Rows are points. Each copy is the shape, with its points in the same order, turned, moved and blurred by noise. Say if it was mirrored as well.
(in the rows, 128 means zero)

Shape (6 x 2)
[[ 47 123]
 [148  89]
 [142 180]
 [168 104]
 [ 83 151]
 [146 184]]
Copy 1 (6 x 2)
[[ 70 125]
 [161 117]
 [138 201]
 [180 132]
 [ 88 159]
 [144 206]]
Copy 1 is: only turned
Copy 2 (6 x 2)
[[ 47 101]
 [122 193]
 [167 102]
 [138 177]
 [ 91 104]
 [164 113]]
Copy 2 is: mirrored

Shape (6 x 3)
[[ 85  84  95]
 [197 126 233]
 [ 82 124 103]
 [101 133  90]
 [138 121 129]
 [174  97 101]]
Copy 1 (6 x 3)
[[ 65 158 131]
 [216  42 152]
 [104 170 108]
 [117 176 116]
 [142 135 149]
 [133 147 197]]
Copy 1 is: mirrored
Copy 2 (6 x 3)
[[146  99  92]
 [103 195 235]
 [119 117  83]
 [ 95 100  91]
 [109 130 132]
 [ 99  73 160]]
Copy 2 is: mirrored
Copy 3 (6 x 3)
[[179 154 116]
 [110  35 239]
 [147 169 129]
 [126 155 116]
 [122 113 145]
 [134  77 106]]
Copy 3 is: mirrored

Shape (10 x 4)
[[ 83 108  33 208]
 [173 121 123  85]
 [ 92  58  73 193]
 [180 147 126 123]
 [120 121 132 128]
 [175 113 131 121]
 [164 151 119 102]
 [162 126 128 102]
 [108 132 151 135]
 [168 121 148 146]]
Copy 1 (10 x 4)
[[ 73 108   7 169]
 [142 158 125  83]
 [ 44 120  58 163]
 [153 177 120 124]
 [118 116 118 144]
 [117 178 123 121]
 [157 157 108 107]
 [141 150 124 104]
 [129 112 134 155]
 [121 166 139 149]]
Copy 1 is: mirrored
Copy 2 (10 x 4)
[[ 56 127  48 200]
 [155 103 121  76]
 [ 31 107  86 169]
 [176  99 121 107]
 [119 139 129 109]
 [145  87 133  99]
 [164 122 114  97]
 [151 107 127  85]
 [118 153 155 132]
 [142  90 151 128]]
Copy 2 is: only turned
Copy 3 (10 x 4)
[[ 66 179  72 222]
 [193 132 113 120]
 [ 68 118  55 197]
 [184 137 141 158]
 [130 126 127 134]
 [179 114 118 149]
 [178 152 137 134]
 [180 126 121 128]
 [114 124 147 128]
 [162 100 141 164]]
Copy 3 is: only turned
Copy 4 (10 x 4)
[[ 59  98  24 141]
 [171 154 144 178]
 [ 48  64  81 153]
 [184 132 108 172]
 [134 125 118 131]
 [175 117 130 183]
 [179 159 115 168]
 [167 151 131 168]
 [140 129 123 107]
 [182 103 128 148]]
Copy 4 is: mirrored

Shape (10 x 6)
[[184 151 121 129  66  95]
 [ 53  59  80 192 164  62]
 [113  87 144 209 136 147]
 [132 174  76 146 196 124]
 [145 103 123 183 107 181]
 [153 141 206  88  92 166]
 [157 121 141 117 174 156]
 [ 52 161 164 123 128  90]
 [129  92 185 149 101 130]
 [127 132 147 211 151 115]]
Copy 1 (10 x 6)
[[202 186 135 103 138  97]
 [ 71  48 136 191 100  77]
 [144  95 175 198 127 169]
 [110 148  96 184 212 102]
 [169 143 142 186 110 188]
 [158 199 177  67 150 202]
 [127 144 124 119 182 184]
 [ 72 170 196 120 141  96]
 [141 143 194 109 102 166]
 [131 121 184 184 162 146]]
Copy 1 is: only turned
Copy 2 (10 x 6)
[[176 138  91 167  64  79]
 [ 87  97  75  59 205  79]
 [187 100  84  96 179 140]
 [106 182 109 175 181 128]
 [190 101  68 137 135 164]
 [200 110 179 146  63 155]
 [152 112 148 177 150 148]
 [129 164 166  61 119 115]
 [195  86 132 101 118 122]
 [191 144  99 108 185 112]]
Copy 2 is: mirrored

Shape (12 x 8)
[[155 120 168  95  89 114  95 196]
 [116 125 131 147 109 131  93 148]
 [ 91 115 146 126 150 117 127 145]
 [145 132 143 175  91 149 138 122]
 [128 128 124 127 124 159  98 116]
 [127 130 110 156 134 116 141 142]
 [141 166 129 148 139 136 113 116]
 [ 80 113 112   8 118 129 107 115]
 [155 138 112 163 107 154 109 156]
 [149 125 128 158 111 151 118 119]
 [155 130 139 109 133 169 110 170]
 [152 106 130 160 153 113 115 134]]
Copy 1 (12 x 8)
[[168 101 184 104  99 160 107 192]
 [139 108 148 155 119 124  93 164]
 [108 102 143 127 133  93 136 163]
 [147 122 132 183  74 123 123 134]
 [108 115 121 147 123 138 106 129]
 [133 138 117 151 109 102 131 170]
 [132 155 134 161 136 141 120 133]
 [ 84  90 120  20 127 123  87 134]
 [130 144 131 179  91 149  99 173]
 [134 115 125 169 103 139 119 139]
 [105 115 153 139 107 170 122 176]
 [144 113 105 169 128 117 136 175]]
Copy 1 is: only turned
Copy 2 (12 x 8)
[[159  79 149 142 131  53 131 170]
 [133 127 109 134 115 108  97 162]
 [103 145 124 125 143  96 134 130]
 [142 119 142 134  89 157 123 167]
 [145 126 113 129  87 109  96 125]
 [138 128 101 110 128 141 137 144]
 [169 140 129 125 120 142 104 129]
 [131 150 132  52  87   7 121  91]
 [170 110 102 150 104 137 117 163]
 [148 115 122 133  93 149 106 140]
 [167 110 125 159  96  90 140 126]
 [130  96 105 126 140 144 113 124]]
Copy 2 is: mirrored

Shape (14 x 9)
[[108 159 104 135 108 149 235 129 156]
 [138 129 135 121 136 122 110 108 156]
 [108 137 125 124 140 142 118 142  48]
 [229 158 117 125 114  71 126 150 151]
 [161 122 146 106 144 114 143 136 151]
 [167 117 127 119 126 143 114 138 123]
 [ 97 114 108 105 122 134 117 132 125]
 [104 129 139 129 150 151 121 142 156]
 [ 95 114 127 112 153  95 125 148 129]
 [ 94 123 137 139 115 147 162  99 106]
 [152 114 130 139  86  96 114 146 105]
 [ 90 122 155 114 129 156 128 154 109]
 [ 99 121 134 159 151 153 127 140 145]
 [ 98 165 137 118 111  85 115 127 157]]
Copy 1 (14 x 9)
[[180 124 130  78  70 206 180  98 118]
 [109 139 120 103 130 114 147 140 130]
 [156 105 156 138  97 108  74  91 114]
 [174 187  91 134 129  78 187 156  65]
 [153 136 121  79 137 105 158 133 106]
 [146 141 140 114 139 116 117 147  97]
 [131 109 122 113 103 135 103 139 144]
 [131 131 155  97 123 130 138 133 156]
 [152  97 116 112 119  97 133 123 160]
 [124  88 143 109  97 158 128 103 109]
 [151 104 119 156 113 103 139 159  85]
 [146 100 169 102 101 125 109 129 136]
 [132 119 167 117 135 144 147 121 158]
 [122 128 116 122  72  96 172 136 147]]
Copy 1 is: mirrored
Copy 2 (14 x 9)
[[114 199  79 174 126 145 167 106 186]
 [123 125 147 121 148 102 132 129 130]
 [133 143  95 151  84 132  83 131  75]
 [145 134 118 115 147  76 137 239 154]
 [153 128 130 134 148  94 109 145 159]
 [162 116 126 125 125 129 120 155 121]
 [109 128 118 112 108 142 113 113 125]
 [124 150 141 128 158 136 104 102 129]
 [100 129 123 130 130 116  74 126 144]
 [117 140 128 179 100 137 134 100 123]
 [118 121 142 142 100 137 111 190 131]
 [138 158 140 137 101 144  86 100 124]
 [115 148 139 151 158 156 104 111 113]
 [ 75 157 152 118 120  95 120 142 142]]
Copy 2 is: mirrored
Copy 3 (14 x 9)
[[ 99  98  31 170  85 106 146 145 137]
 [142 146 137 135 132 129 125 108 144]
 [121 113 118 125 176 171 101 179  96]
 [237 180 104 174 117 128 129 118 110]
 [175 137 110 132 140 127 147 128 157]
 [159 155 117 129 134 171 124 138 138]
 [106 129 110 133 161 159 136 109 122]
 [112 126 123 155 149 145 134 128 170]
 [134 102 119 145 185 137 142 110 128]
 [ 97  91 109 121 111 140 127 149 122]
 [171 130 135 149 127 174 144 130  86]
 [100 114 122 137 163 164 153 162 143]
 [107 102 127 162 140 157 119 130 169]
 [121 140 141 175 151 102 152 111 104]]
Copy 3 is: mirrored
Copy 4 (14 x 9)
[[138 150 117 127 100 190 216 138 178]
 [160 129 154 149 114 129 110 116 143]
 [ 99 159 108 118 164 116 133 116  88]
 [249 173 132 177  91 127 141 114  96]
 [178 131 163 150 117 147 137 141 115]
 [176 126 129 145 144 143 121 110 108]
 [137 120 116 102 129 124 120 131 134]
 [132 129 139 135 129 162 102 144 149]
 [133 132 134 123 110 112 121 173 117]
 [ 92 122 133 127 119 147 164 103 134]
 [161 132 104 137  90 126 129  99  76]
 [109 130 131 104 137 166 119 137 107]
 [114 125 119 158 126 161 106 142 147]
 [148 170 147 115  68 124 113 131 143]]
Copy 4 is: only turned

Shape (17 x 11)
[[153 154 150 134 218 143  90 118  90 116 106]
 [151 141 137 195  73 114 169  96 131 130 109]
 [145 147 118 143  65  79 110  60 135 122  86]
 [119 125 134 168 101  82 173  60 134 158 115]
 [102  84 139 169  84  99 115  60 167 164 106]
 [118 152  99 205 124  97 135  99 154 114 136]
 [188 112 136 118 207 134 101 170  94  87 114]
 [104 102 176 168 136 123 140  88  98   7 140]
 [149 111 128 167  70  83 130  85 184 150 156]
 [171 173 169 130 174  89  85 136 104 139 146]
 [172 156 158 102 190 130 144 128 118 128 127]
 [113 122 182 164 106 149 144 143  68  40 133]
 [ 99 114 128 178  75  66 147 108 159 135  77]
 [101  99 153 161 150  88 149 138  42  46 156]
 [139 165 174 111 199 103 122 151 142  94 112]
 [126 179 127  98 169 150 106 156 112 142 143]
 [132 133 169 196 103  93 114  98 153 163 104]]
Copy 1 (17 x 11)
[[175 176 172 112 114 195  95 109 114 104  91]
 [111  93 101 174  56 144 144  93 137 157 165]
 [ 60 103 141 197  64 140 126  86 117 106 129]
 [ 91 146  83 178  65 123 145  67 123 147 138]
 [ 36 123  76 165  70 127 111  99 126 158 102]
 [ 79 142 128 145  84 175 126  75 163 155 176]
 [193 130 148 111 167 179  76 130 137  81 114]
 [121 167  79 165  95 226 158 170 173  67 151]
 [ 61 126  98 160  73  94  92 109 144 149 172]
 [154 174 174 145 113 148  76 124  83 118 151]
 [190 171 160 137 120 128 112 118 133 112 110]
 [146 125 101 147 109 211 180 187 129 103 155]
 [ 60 108  95 208 105 155 137  82 139 173 135]
 [139 171  77 150 152 221 167 137 114  76 177]
 [170 185 173 171 147 159 104 136 147 128 120]
 [146 161 198  95 143 136 135 126 112 134 119]
 [ 87 135 106 175  62 150  95 108 105 180 134]]
Copy 1 is: mirrored
Copy 2 (17 x 11)
[[102 145  72  82 199 128  92 149  81  98  82]
 [168 164 146 147 161 136 196 104 139 156  90]
 [156 170 208 102 182 125 145 122 153 151  97]
 [127 153 149 115 172 139 197 123 157 160 137]
 [ 89 138 173 149 163 140 144 114 175 187 133]
 [152 176 107 158 176 108 146 150 162 141 126]
 [105 119  74  84 144  92  99 173  66  93  46]
 [ 98 138 148 176 180  84 149 119  90  29 127]
 [158 109 168 160 168 137 160 149 180 176 130]
 [126 137 112  82 194 136 130 209  67 126  81]
 [111 119  85  62 158 146 151 168 106  92  81]
 [131 143 144 180 132 109 159 113  45  55 102]
 [110 195 186 142 140 111 177 136 167 167 108]
 [101 158 123 150 149  70 166 144  31  72 160]
 [ 93 156 110  78 169 137 135 207  98  58  77]
 [142 152  87  69 132 167  97 187  86 109 108]
 [108 155 144 162 193 158 167 142 143 182  85]]
Copy 2 is: only turned
Copy 3 (17 x 11)
[[118 143  59 143 157  76 121  93 100 156 151]
 [187 147 153 184 140 156 153 146 146 182  99]
 [188 219 170 184 156 110 127 135 146 149 101]
 [152 176 174 188 153 141 121 171 138 196 127]
 [169 187 169 179 168 137  64 171 172 157 130]
 [139 192 108 181 132 175 130 157 139 150 104]
 [148 123  56  81 142  99 106  92  68 139 115]
 [143 138 145 180 150 205 132  75  61 102 154]
 [193 204 156 138 142 174 115 172 181 169 130]
 [179 162  63 123 136  85 147 138 109 165 177]
 [132 140 101  97 169  86 158 118 110 169 146]
 [169  86 146 179 113 160 153  84  88  90 132]
 [187 169 162 193 164 149  98 201 136 138  83]
 [142 120 132 172  93 157 130 119  28 116 150]
 [143 144  75 118 188  99 156 143  83 124 148]
 [113 144  76 109 131  71 161 138 148 123 146]
 [206 160 119 193 166 128 103 167 162 169 137]]
Copy 3 is: mirrored

Shape (16 x 12)
[[141 103  72 100 186  99 143 179 126 109 126 137]
 [ 91 108 105 168 156  71 141 200 101 174  98 130]
 [ 39  98 173 171 130 103 195 151 164 143 133 159]
 [133 186 159 116  98 138 120 124 173  92 199  91]
 [104  80 177 176  52 168 182 145 107 133 137  89]
 [145 116 114 117 153  94 155 194  99 146 102 211]
 [151 130 171 121 122 172  94 118 134 129 155  93]
 [ 92  71 125 200 159  67 206 137  74 179 136 174]
 [137 116  95 108 126  43 126 153  87 122  92 155]
 [121 168 153  72  92 186 150 113 128 113 153  63]
 [130 154 147 114 109 150 135 112 137 170 110  96]
 [123 136 155 176 112 153 154 123 182  80 120 123]
 [100  74 168 126 126  95 150 133 184 126 142 134]
 [ 61 114 128 145 129 140 129  91 182  89 144 150]
 [110 125 128 133  62 175 121 139 142 145 168 117]
 [115 129 125  97 183  88  94 182  81  87 109 169]]
Copy 1 (16 x 12)
[[ 68 149  91  81 115 140 108 139  88 108 151 151]
 [ 99 119  85 168  71 104 108 156  65 107 113 188]
 [121 139 126 169  55  40 162 176 131 155 178 172]
 [159 133 131 112 160  59 148 108 153 115 148  44]
 [143  69 182 192  75 101 189 126  97 122 191 105]
 [105 198 118 140  89 141  98 174  47 123 153 159]
 [147 115 171 150 181 107 134  96 131 115 158 100]
 [ 61 167 119 198  67  95 199 178  66 115 131 196]
 [ 72 183  88 151  87 119  91 100  47 108 142 131]
 [132  96 199 108 140  92 135  90 125 162 138  53]
 [146 119 158 154 136 105 130  90 104 171 126 120]
 [143 126 114 162 106 115 154 128 175 147 187  94]
 [114 137 115 145 117  49 145 122 121 138 212 155]
 [123 162 137 128  85  75 152 104 193 127 177 144]
 [188 113 171 124 102  99 159  94 113 101 154 110]
 [ 60 184 125 134 113 120  47 151  98  83 143 128]]
Copy 1 is: mirrored
Copy 2 (16 x 12)
[[133 101 103 106 137  86 169 186  84 142 111 132]
 [107  85 129 198 124 106 148 170  81 200 119 142]
 [114  85 157 198 127 118 199  66  40 147 165 171]
 [129 182 196 101  97 128 143  73 137  85 162 114]
 [141 121 180 175  27 125 158  40  74 160  78 161]
 [140  90  79 156  95  92 187 173 117 168 161 172]
 [151 146 193 104  97 138 123  99 149 117 112 174]
 [126  56  75 186 105 126 132  86  25 203 155 165]
 [ 80 106  84 140 103  54 142 153 127 181 133 155]
 [158 201 189  86  99 112 171  65 148 148 103 138]
 [146 132 170 136 117 127 151  73 165 167 108 140]
 [145 124 151 170 110 110 175  60 115  71 104 137]
 [105  78 178 134 120  86 169  82  82 126 146 179]
 [ 85 128 141 132 154 136 180  56  88  85 129 166]
 [109 135 168 114  64 171 172  75 134 137 111 138]
 [104 153  95 142 130  81 150 202 109 136 147 191]]
Copy 2 is: only turned
Copy 3 (16 x 12)
[[121 105 136 118 188 121  97 136  64 112  75 131]
 [102 119 196 138 191  84 175 133  68 140  94  79]
 [ 27 140 137 115 141  95 197 142 116  99 144  66]
 [129 215  89 105 122 132 118 104 105 141 199 150]
 [144  96 143 107 113 110 224 116 126 108 213 100]
 [ 99 103 187 124 151 100 139 179  92 143  62 151]
 [143 155 139 120 109 188 141  89  87 138 174 143]
 [ 58  86 151 163 188  83 249 133 104 117  77 121]
 [129 123 157 136 127  64 135 110  69 148  50 136]
 [142 130  88  69 116 152 118  75 129 172 199 133]
 [131 135 136 129 122 159 147  99 128 178 148  99]
 [136 185 116 111 125 142 159 128 141  81 148 102]
 [ 73 141 109 136  97 120 156 145  70  94 139  86]
 [ 66 159 122 128 111 135 129  86 140  62 139 103]
 [129 126 152 142 119 120 135 102 127 128 212 130]
 [100 136 189  79 151 114 115 111  50 120  61 167]]
Copy 3 is: mirrored
Copy 4 (16 x 12)
[[124 114 150 126 186 114 122 191  97 152 183 140]
 [106 168 134 166 120 123 180 186  65 147 154  97]
 [ 55 121 119  97  66 188 165 146  99 176 159  70]
 [137 107 167  55 110 135  87 121 189  90 122  73]
 [106 104 145 137  42 233 106 190 127  96 109  94]
 [118 119 163 134 108  92 149 192  81 204 144 158]
 [126 120 186 130 110 158  61 114 158 103 116 106]
 [120 113 146 146  51 167 182 169  19 168 200 100]
 [125  99 119 136 131  76 139 175  54 128 125 143]
 [156 103 163  76 147 198  74 132 163 105  68  93]
 [151 112 149 148 118 166 106 117 135 138  81  82]
 [102  86 131 116  88 174 140 124 189 115 148 121]
 [ 53  85 128 118 103 147 101 146 118 149 159  71]
 [ 93 112  86  82 105 172 100  94 144 139 174 113]
 [143 142 125 110  73 171  65 161 157 128 116  92]
 [ 92 150 167 104 155  89 136 154  73 135 141 184]]
Copy 4 is: only turned
